Rows are points. Two turns around zero, p and q, are shown by what they do to some points. Write where each new point lands after one turn and then the other. Backwards means that the second turn is done in reverse. Each puzzle has new turns, and all numbers are rounded.

Turn p:
[ -3 -39] -> [ 38 -10]
[28 58] -> [-52  38]
[-25 -19] -> [ 14 -28]
Turn q:
[-46  21] -> [-50   9]
[-14 -14] -> [-10 -17]
[60 -7] -> [60  8]
Where do these land?
q, then p backwards: [-19 -29] -> [-34   5]
p, then q: [  9 -35] -> [34 11]
q, then p backwards: [10 63] -> [61 17]

Turn p:
[ 24 -29  10] -> [ 25 -21 -22]
[-48 -16  36] -> [ -3  50 -37]
[-7 12 19] -> [-19   6 -13]
[-12   2  40] -> [-18  12 -36]
[ -7  25 -76] -> [ 6  4 80]
[ 50   7 -30] -> [  9 -51  28]
Turn q:
[ 37  18 -47] -> [61  8  8]
[-19 -35 -18] -> [-15  39  14]
[-4 49 31] -> [ -4 -58  -1]
[-14 -33  35] -> [-44  12 -22]
Where do these land?
p, then q: [  0 -42   1] -> [ 39   6 -16]
p, then q: [ 19  27 -72] -> [-52 -17 -58]
q, then p: [11 20 29] -> [36  6  6]
p, then q: [26 16 15] -> [-17  27  10]
p, then q: [-56 -21  26] -> [ 43 -37  33]

Turn p:
[34 -6 30 21] -> [-32 -14  34 -13]
[39  0 -1 -8] -> [-28  12   3 -26]
[-23   4 -61 -65] -> [ 32  36 -77 -13]
[-22  28  43  44] -> [-11 -23  38  54]
[-33 -49 -50 -51] -> [ 61   0 -58 -39]
[-1 16 -3 47] -> [ 4 15 41 23]
[ 6  7 40 12] -> [-26 -26  18  13]
Turn q:
[ 53  12 -66 -10] -> [  6  75  10 -40]
[32 48 13 35] -> [ 21 -18 -15 -61]
[-18 -19  23 -35] -> [-28  -7 -17  36]
[-32  43  -3   4] -> [-26 -29  27 -26]
[-38 -16  52  30] -> [ 17 -64  -4  31]
[-11 -52 -53   1] -> [19 45 40 40]
[ 15 -16  35 -25] -> [-10  -2 -43  20]
Where do these land?
p, then q: [-38  24  -8  -4] -> [ 36   7  13 -24]
p, then q: [46 46 36 31] -> [-11 -75  21  18]
p, then q: [ 14  -1 -34 -30] -> [-30  23  14 -24]
p, then q: [-56 -22   3 -44] -> [35 64 12  5]
q, then p: [ 34 -47   3  47] -> [-43  41  30 -33]

Turn p:
[ -7  -5  38  76  23 -34] -> [ 47  30 -66  36   2  14]
[  8  -7   4 -19  -7  16] -> [-17   3  12 -15  11   2]
[ 42   0 -32 -20 -22  29] -> [-50  11  19 -24 -19 -24]
[-27   8 -26 -13   0 -44] -> [ 17 -28  25  35 -24   9]
[  9 -31   4 -15 -44  22] -> [-49   1   1 -19   5  29]
[  0 -14  -6 -37 -11   3] -> [-18  -6  33  -8   5  13]
[-11 -20  15  52  67  -5] -> [ 73  37 -33 -10  -8   7]
[ 32  46  11 -44  -8  19] -> [-31  -6  28  -2  37 -50]
[-47  23  -8  20   1  -6] -> [ 28 -44 -21   8  -8   0]
Turn q:
[-32   6  -1  -8 -32 -29] -> [-27 -30  -1  19  18  26]
[ 28 -31 -15  -8 -27  43] -> [ 35   9  27  21 -45  10]
[ 28  19   5  -6 -24  21] -> [ 21 -15  25 -22 -18  11]
[-32  21  21  56  43 -18] -> [-46   3 -55 -30   5 -34]
[ 52 -18 -34   3 -33 -11] -> [ 61 -14 -11  14 -14  31]
[-27  -5  37   0  39 -34] -> [-30  -2 -16   4  41 -44]
[-17   8 -12 -37  34  30] -> [-14  50  32  -6  12  -1]
Where do these land?
p, then q: [ -5 -45 -67 -33 -42  -6] -> [-47 -40  52  34 -41  -5]
p, then q backwards: [  9   0  23 -22 -47  -3] -> [-50   8   3 -15  -8 -21]
q, then p: [-16  20 -18 -33  15 -14] -> [ 33  -4   3 -21  20 -23]
p, then q backwards: [28 30 21 28 13 18] -> [  4 -13  10  17  50 -18]
q, then p: [-21  21  26  38  19  18] -> [ -2 -42  30  21  -6  24]
p, then q: [-10 -26 -14 -39  25   9] -> [  6 -16  43  -8   4 -31]
q, then p backwards: [ 14   0  28  62  18 -22] -> [ -7  40 -12  48  -6  38]

Turn p:
[-26 -11  28  44 -19  20 -12 -27] -> [ -3 -66 -14  18  -5   1  12  10]
[-17 -17  -8  -8  18  25   8 -26] -> [ 11  -7 -20  17   2 -27 -26  11]
[ 30 -76  -8  42  33  24  19  11] -> [ 62  -6 -19   3 -75 -27   9   3]
[-13  -7  13 -24   4  12  12  44] -> [33 23  4 21 10 32 -6 -5]
[ 15  42  21   0   9 -48  16   8] -> [-27  26 -20 -31  20  21  32 -23]
[ 17  66  16 -28  18 -19  -1   4] -> [-30  29 -16 -43  37  31 -11  -9]
[ -6  -7 -20  36 -21 -36  57 -15] -> [  3  -6  -4   3   7 -47  51 -45]
[-27  38 -27  -7  15   8 -10  11] -> [  8   9  10 -16  47  -4  -6  27]
[ -7  28 -42 -29  11 -32 -33  -2] -> [-33  40  25 -17  26 -14  -2  35]
[  9   5  15 -28 -52  60 -33  13] -> [  0 -34  48  15  -2  42 -57  -6]
[ 25 -60  13   2 -17 -14 -23 -22] -> [-24  -7   5  28 -66  -7   3   2]
Turn q:
[-38  38   6  18  13  25 -22 -28] -> [ 32 -22  -3  39  40  -6  -4  25]
[ -7 -13 -19  -5   5 -40   4  41] -> [-42  26  -4   4 -31   6 -18  13]
[ 51  -2 -17 -22 -31 -32 -29 -21] -> [ -2  43 -19 -15 -10 -47  36 -25]
[ 18  33  16  41 -17 -34  11 -21] -> [ -9  30  11 -24  51  -7  20  25]
[  5 -29  36  11  53  32  14  16] -> [-24 -59  37  -2   3  17 -16 -23]
[-35   5  21 -52 -30  25  -6 -29] -> [ 53 -12 -12  28 -23  22  44   1]
[-33 -21 -44  29 -10  10 -26 -23] -> [ 42  25  13  24   0 -21 -46   3]
[ 27 -30  17 -40  -5  37   9  52] -> [-20 -27 -23 -13 -36  37   2 -56]
[ 11  20 -16  20  22 -23  44  13] -> [-30  -4  -2 -39   7  -1 -18  39]
Where do these land?
q, then p: [-28   1 -47  -5  10  21  19 -22] -> [ -9  16  43 -13 -39  22   5   3]
q, then p backwards: [-16  -9  -6 -20  12 -17  21 -30] -> [  5 -24 -22  25   5   2 -26  10]
q, then p backwards: [-23 -27  14  41  10  49   7 -27] -> [-10  15 -15  -2 -36  59   7  31]
q, then p: [ 37  19  33 -30   6  -9  -4  16] -> [ 17   6 -14  32  24 -42   2 -16]
p, then q: [  7 -27  10  31 -34  48   0  35] -> [ 11   5  27 -31   9   4  18 -65]
q, then p: [ 18   2  23 -16  19 -45  -7  56] -> [ 17 -26   0  42  58 -16  14  12]
p, then q: [ 13 -48   5  19 -47 -32 -16  29] -> [ 28  13  24 -35  30  57  19  -2]
p, then q: [-47  15  -7  10  -9  45 -29 -20] -> [-44  -5  32  22 -16  -1 -32 -35]
q, then p: [-36  24 -26 -13 -17   7  21 -44] -> [ 19  29  31 -35 -30  21   4 -25]
p, then q: [ 74   9  15 -23  45 -31 -29  19] -> [ 41  -3 -83  21  -8  26  25  10]
p, then q: [  2  42 -14   7   6 -38  16 -14] -> [ -2 -25   0   4 -29  -6  10  48]

Turn p:
[ 24 -13  25   6  -8   7   2  33  11] -> [ 23   3 -13  11  16  11  -9  20  33]
[ 13 -43  12  11  35 -25 -17   0  32] -> [  0  53 -35  -2  -9 -24 -11  22  12]
[ -5  27 -23  21  32  31 -21  10  19] -> [ 32   2 -32 -14   0  19   0 -13 -43]
[ 23  22 -15  15  -7   3   4 -26  38] -> [ 10 -18 -18  28  -2 -23 -20   6 -34]
[ 42 -16 -29 -35  12 -21  34  10 -15] -> [  8 -27  -8  -9 -42 -35   2 -11  45]
[ -7  32  23 -32 -31   3 -19 -20 -25] -> [-44 -24  12  23  22  22   9 -28   3]
[-30   2 -12   7  29 -18  23  21 -11] -> [ 24  21  20 -18 -19  -5  34  -7  -2]
[ -5   7  -2   5 -29  -6 -27 -11 -11] -> [-30 -16  -1  -1  20   6   8  12 -12]
[-34 -25  47  27  11  -1  -9  -7 -42] -> [-27  45  32  -7  -7  47   9  23   7]
[-21   8 -26 -25 -45  27  28 -12   3] -> [  1 -41  42 -11  22 -17 -22 -24 -10]
Turn q:
[-16   0  -9  -7   1 -36  18  14  13] -> [ 23  -3 -27  14   5 -24   5  -2  18]
[ 38 -32  -8   8  17  36  -7  36  22] -> [  3  32  27  29  32  29  29   0 -26]
[-11  19  20 -13  17 -20 -46 -43  -5] -> [-17 -26 -24 -38   4 -11 -38 -12 -32]
[ -3 -25 -29  36  -8  33  -3  29  11] -> [ -2  50  24  15  -6  11  29 -24   3]
[ 28  24  -6  -5 -16  15 -27  13   9] -> [-22   1  -7  13  12  41 -12 -13   1]
[-29  23   7  12  22 -26  41   1 -21] -> [  8 -33  -8  15 -37 -42  14   6   9]
[ 35  -7  -5  12  -3  22 -28   6  -2] -> [-16   7  24   0  20  32   2 -18 -12]
[ -4 -11  -4   0  -5 -28  24   6 -33] -> [ 26 -21  18   5  -6 -22  -3  -3  25]
[ 27 -18  22  36 -13  38  -3  22  22] -> [  1  20  18  -5   2  48  46  -5 -14]
[-22  -5  16 -23 -18 -15   4 -11  -4] -> [ 22  -4 -14 -20  -9  -5 -20  16  11]
[ 10  20   1 -24  -6  -6 -17 -76  14] -> [-47 -16 -22 -50  24  -9 -29  22   3]
[-53  11  -6 -32  11 -12  44   3 -26] -> [ 21  -6  -8  21 -42 -47 -23  33  17]
Where do these land?
q, then p: [-14 -20  11 -19  -4 -30 -25 -32  -6] -> [-30   1 -36 -10  -6 -15   9 -24  20]
q, then p: [ 6 42 10 11  2 29 -6  3 26] -> [ 12 -14  37 -33  10  12  -5  -4 -22]
p, then q: [ 11 -17  18  -4  71  10  -8  -1 -20] -> [-49  20 -19  -3 -12  31 -21   8  39]
q, then p: [ 10 -25  22  -5  27  19   0  15  -5] -> [  3  -6   6   7 -19  35   7  10  26]
q, then p: [-36  -3   7  -3 -19  11  73 -18 -20] -> [ 32 -12   3  24  53 -35  15  21  38]
p, then q: [ 10  12  22  17  -8  -1 -17   0  49] -> [-20 -11  16  26   1 -16  13 -42 -13]
p, then q: [  7 -21 -76  -5 -27 -25  29 -16 -20] -> [ 81  -6 -13 -18  26  -7 -24  11  24]
q, then p backwards: [  4  30  24 -34 -23  12 -21   9 -20] -> [ 31  -3  11  17  -1  49   0 -15 -17]
p, then q: [  3 -17  21  20 -24  21  -2  -5   6] -> [  4   8   1  15  -7  17  -2 -18 -36]
q, then p: [ 15  42 -26  16   1 -37  -1  19 -16] -> [-14  28   6  -9  -6 -27 -28  32 -35]
q, then p: [-23   0  -1  19  22  -3 -23   5  -2] -> [-33 -17  14   5 -15  -2   9   4  -6]
p, then q: [  7 -25 -32 -14 -19  -7   1  19  28] -> [ 19 -11 -18  13  43 -20 -12  -6  -5]

Turn p:
[-41  23   4   0  23  14 -23  10  -5  17 -50] -> [-15 -21 -19  38   4  -3 -41  12  12 -43   5]
[ 38 -38 -30 -25   2 -53 -23  19 -26 -31  42] -> [-38  -9  63 -35  -2  -1  47 -37   9  20 -29]
[ -4  13  43   3 -43  -6 -13  19  12  32 -28] -> [-16  24 -13  21  52   5 -25  29 -29   2  -4]
[-10  16  30   5 -15  16  26 -53  12 -14 -29] -> [ 24  -2 -21  -1 -21 -17 -17  59 -18  11  19]
[-14  -3   3  25 -14  42 -37  -9   6  10 -36] -> [  6   7  -3  28 -10  -6 -55  -6 -35 -18   7]
[  6 -18 -30  23 -44 -38  12  24 -13  35  37] -> [  4  28  33   9  37  29  56 -24 -22  -4  13]
[ 45 -33 -52  -3  -6 -33 -17  36  13 -21  43] -> [ -3   9  62 -46  12  22  25 -55   9   9 -20]
[-29  27  22 -57  61  56  30 -26  43  24  -4] -> [ 36  15 -69   8 -17 -50 -29  18  76  -7  -3]
[  1 -22  39  62  -8  -1 -22  15 -23   2   0] -> [-37   0  -8  24  -4  37 -14 -16 -43  30  23]
[-42  -1   6  -3  18  -2 -21 -25  15  17  -9] -> [-10   3  -1  22  -3 -29 -21   7  19 -14  36]
[  7  -3  -9  -5  20  -1  59   0  10 -76  -3] -> [ 40 -51   8 -34 -29  24   8  25  30  36 -13]
[  3 -18 -15 -10 -32   1 -10  22 -41  -2  30] -> [ -3  -8  21  17  12  -7  36 -33 -27  10 -25]
[-15  63  23  20 -11  15 -19 -12   3  25   2] -> [ -4  -2 -53  -4  26 -16 -14   5 -31 -28  29]
[ 53  -7 -34 -35  48  -8  55 -20  -7 -18   4] -> [ 17   6   2 -45 -55  12  42  15  48  -4 -39]
Turn q:
[-13 -32 -20  44  15  -6 -59 -26  41 -31  20] -> [ 27 -21 -43 -18 -37 -58  38 -13 -22  25  12]
[-14   0   6 -33  10 -25  19 -42  -3  -4 -22] -> [  1 -21  18  36  11  -6  -8  30 -30  -8 -22]
[-27  17  51 -55 -37  -5  24  16  -9  35 -18] -> [-54  10  14  45  54  28 -21 -14 -10 -28   0]
[ 22 -28 -32  -8  21 -10 -17   0   7  26  40] -> [ 33   0  23   0 -23 -29 -13 -10   7   4  47]
[ -7  10  -3 -23 -16 -39 -40 -14 -31 -20 -27] -> [ 20  25  -1   3  41  -7  22  24 -49  -6  -5]
[  4 -33 -42  22  19  53 -11  11   8   2   0] -> [ 10  -3 -24 -32 -59  14 -21  -5  -4  17  27]
[ 37  -1 -12  44 -18  30 -16 -28  13 -10  13] -> [ 23 -19 -39 -38 -21 -14  10   6  27 -27   5]
[-54  22  45 -33 -10 -43  13 -23 -68   5  -1] -> [ 14  24   1  67  76   9 -21   4 -20   8 -42]
[  9  57  36   3  12  15  50  49   1  51 -33] -> [-37 -16  43  -1  24  82   2 -32  38  -8 -15]
[ 22  -4 -14  -4  27  29 -14   9  21 -36  34] -> [  7  19   7 -26 -54 -30   0 -18   5  -8 -10]
[ 24 -54   0  23   9 -10 -10   3   3 -29   6] -> [ 11  18 -19   9 -39 -22  29  26  14  14  19]
[ -3  44 -13  21 -34  11  62  45  18  12 -11] -> [-56 -17  18 -44  27  32 -18   1  46  16 -12]
Where do these land?
p, then q: [  5 -10  29 -23  59  -7 -53   9  -4  -3 -31] -> [-25 -20 -36  -1  21 -24  17 -22 -61  32   8]
p, then q: [ 38 -16  21  -7 -42  14 -11  24  19 -32  -6] -> [ 23   7  10  22  10  54   9 -13 -32 -24  17]
p, then q: [ 14  33  -9  21   9  20  12 -33 -14   2  24] -> [  4  18  13 -18  12 -21 -36  38   7  -9   4]
p, then q: [  0  -6 -33 -38 -32 -15  26  -6  31 -28  38] -> [-12  -7  55  42 -10   6  22  10  24 -37   5]
q, then p backwards: [  7  22 -18 -15 -31  33  29 -38 -23  58  28] -> [-34  34 -19  11  17  17 -27  32  53 -13 -44]
p, then q: [-19 -14   3 -12  37 -14  41  21 -38 -27  -5] -> [-47 -30 -27   3 -27  10  -7  14  19  15  33]
p, then q: [-15  27 -19  55 -11 -41 -50 -18 -53  28  47] -> [ 28  16 -20  42   9 -40 -65  17  23  36 -61]
p, then q: [-18  43  25 -30 -27  36  12  30  23  31 -36] -> [ 36   9  28 -48 -37  20  44   5 -21  30   5]
p, then q backwards: [ -8 -44  -1  12  42  32 -11  33  31  -5 -22] -> [-15  -3   7   0  27  39  44  15 -26  30  36]
q, then p: [-26 -16  46  32 -23 -32  33 -34  34  -8   5] -> [10  9 43 25 -6 55 -8  2 35 -6 45]
p, then q: [-26  -5 -31 -15  -2  28 -33 -18   9   9 -39] -> [ 12  23 -24  -9  13 -26  59   8  -2  -2 -10]
p, then q: [ 48 -12 -14  21  22 -54   3  30 -16 -26  -2] -> [-50  -2 -24  32 -18  23 -44 -15 -25 -20 -17]

Turn p:
[  0  27  25  25   1  28  12 -22 -21 -21   1  16] -> [ -6  -3  36 -24 -23 -17   5   1  17  27  15  22]
[ -5 -22  -2  22  13  18 -22 -16  30  11  23 -31] -> [-13 -44 -24   9  -4  16  -6  32  14 -13  18   5]
[-33 -18 -13  26  23   0 -17  10  16  -5 -20 -10] -> [-26 -11 -13  40   3 -19 -15   1   4 -19  17  13]
[ 14   0 -10 -17  -6 -24  23  -6  15  -2  19   4] -> [ 13   1 -28 -19   5   5   2 -11   1   7 -29  -5]
[ -7  -4  12 -23  -1  -2 -20  13 -15  -3   8  -2] -> [ -9  19  10   0  -4  23 -13   1  -6  -9   2 -14]
[  4  19  -8 -21  -6   3   7  -5  13   0  27 -10] -> [ 14  -5 -14 -25 -20  10   1  -1   4 -13 -12  -9]
[  4 -15   0   5 -13   5 -16  19 -20 -16   6 -10] -> [ -8  -1  14  18 -12  18 -10   7 -23   9  -4  -2]
[ -6  10  -7  18  13 -12 -14  20  -1  15 -14  22] -> [-24   1  10   5  19 -24   8 -10 -14 -16   3  -4]
[ 20 -13   5 -18  16  23  29 -12 -22  -6 -10   1] -> [21 27 -4 -3 -9 -9  7 21  6 35 12 -7]
[  1  10   1 -22 -14  -8  15  -3  17   8  -7  24] -> [ 15   6  -3 -11  11  -5  10 -28  15   0 -10 -18]
[ -4 -23 -14  -5  -2   6   5 -23  -9  13  12 -16] -> [ 17  -7 -24  -3   3  16  -8  10  -8   9  22   6]
[  7 -11 -22 -15 -14   9  -4  18 -15  19 -20  -1] -> [ 22   9   4  20   7   0   9  -2 -28  -5  11 -20]
[ -4  -4  10   0  19  -6 -13 -16  21 -27  -6  20] -> [-17  -4   2   0   7 -17 -28  -1  31   7  -8  -7]
[  7  24   4  26 -16 -25 -14  14 -17   6 -14 -28] -> [  1  -2  28   8  10   6  10   7 -24 -25 -19  35]
[  2  20  18  -2 -13 -16  27   9   8   8  -5  21] -> [  0  12   7 -14   9  -4  28 -28  12   4 -18   3]
Turn q:
[ -9 -17   4   0  14  24   1  -5   6  -3 -18  14] -> [-24 -13   8  -5   7   7   2  20  -5  -1 -10 -16]
[  7 -16   0 -17  -5  22   7  -2  24 -13  13  27] -> [-31  14  24  -2   7 -15  13   3 -13   6  11 -16]
[ 12  -9  11  -3  -9  35 -20 -26   5 -12  12  14] -> [ -9  15  26   0  10   0  12  -9 -20   7 -25 -29]
[  8 -19   6 -12   7  12 -32   9  -5  16   5 -11] -> [ -6 -13  13 -24   7  10   8 -19  -5  11 -20  15]
[-16  25  27   7  17 -18   2  19 -21  21   6 -31] -> [ 34 -10 -14 -15 -20  10 -35   6  -4   8  -4  31]
[  0 -10   4  -6  16  15 -24  12  -9 -17  18 -30] -> [-11  -7  13  -7  -4  18 -25 -33   0  17 -14   4]
[11 -2 -6  8  0 -8 19 -9 -3  8  7 22] -> [ 6 14 -6  3  3  0 19 17  5 10 15 -7]
[18 -1  0 17  1  3 -2  7 12 -9 -7  5] -> [ -2 -10   8  15 -12   9  15  -2  -6  -1   8  -6]
[  4  11 -23  -8 -16 -42  32 -19  -7 -12 -22 -18] -> [ 20   9 -14  24   0 -17  -5   4  52 -26  15   2]
[ -3  18 -26  -2 -15 -12   1 -14  15  -9  -6  11] -> [  1   9 -10  26  19 -14   7  -4   0 -21  11  -3]
[-13  30  13  10 -17 -14  23  36 -33  23 -16   2] -> [ 30 -22 -43 -13 -29 -27  -8  17  -4   5   8  10]
[-12   8  10 -10  28 -31 -28  14 -33  -5  -3 -15] -> [  4  -9 -18   9  -5  10 -23  -6  14  21 -28  43]
[ -8 -16 -15  16  -5  29   2  -4  10   5  17   6] -> [-13   6  -2 -16  12  15   6  -8 -17  -1  12 -27]
[  9  19 -14  -4  -6  -4  20  -9  18  10  -7   1] -> [ 17  -1   7   9  13 -13   5   9   3 -15  24  -3]
[ -9 -20   8   5 -11  -9  -1  -9  21  -4   1   4] -> [-16  18   6  -4  -8   7   9   4  -1 -22  -1   1]
Where do these land?
p, then q backwards: [  5   1  12 -10  10 -26  31 -13   8   2  -5 -76] -> [-19   5  16  19  12 -69 -11 -25 -15  30 -17   4]
q, then p: [-13  -2  15  73   8  -7  -9  11  -8  17 -15  15] -> [ 31  -9   6  27 -40  -6  17  -3 -44  27  16 -15]
q, then p: [ 17   4 -24 -16 -10   1 -13  18   3   5   0   7] -> [ -4   4 -26 -16  18  -3  -5  -4   5  17   5  12]
p, then q: [ 11  -5 -12   6  -7  -7 -15  -9 -17 -33  13  -5] -> [ -2 -16 -11 -13  -1  -4  20  -7  -8   4 -33  11]
q, then p backwards: [ 11  -7  18 -12  11   9  -5   6  15  13  23  13] -> [ 11   9  11  14  -4   1   2   1 -37   2   4   9]
q, then p backwards: [ -4  19 -22  -5  18 -12 -13  -6  -6   4  22  -6] -> [-12 -24  -1  -1 -11 -24   8 -18 -11   3 -15   1]
q, then p backwards: [ 21  14 -10  14 -18  -7  13 -13  -9 -11   6  19] -> [  4 -14  -7 -16   4  20  21  16   4   9 -23   2]
p, then q: [ -2 -14  -2  -3   8   3   4  -7 -15   6 -16  12] -> [18  7 -2  0  5 11 -4  0 -8 12  8 14]
p, then q: [-17 -11   6 -11   4   3  31   8   9  13   7 -27] -> [  2  -1  -8  11  15 -10   6  -6  -7  -3  33 -30]
q, then p: [-11   2  15 -13  11  -4 -10   4  -7 -37 -18  17] -> [-15  -8  13  28  17  -6   1 -23  -6 -14  10  19]
q, then p: [ -9  -8  -7 -10  -2  -4  -2 -13  26  17   7   4] -> [-15  21   1 -14 -18 -10  -7  -1  10   3  -5  -3]
p, then q: [ 13   4  -7  -5  -1  21   3   8  16 -13   5  -4] -> [  3  -6   0  -9 -16  -4  10 -13  12 -20   5  -2]
q, then p backwards: [ -5  -2  18   6 -34  12   2  24  -2  11 -14  15] -> [  9  25 -29   8  12  15  11  14   5   5  21   2]
p, then q: [-17   5   4 -13   3  18 -19 -17 -13   6 -14  16] -> [  8  25  20   1  -5   6 -12 -16 -15   9  -5  15]
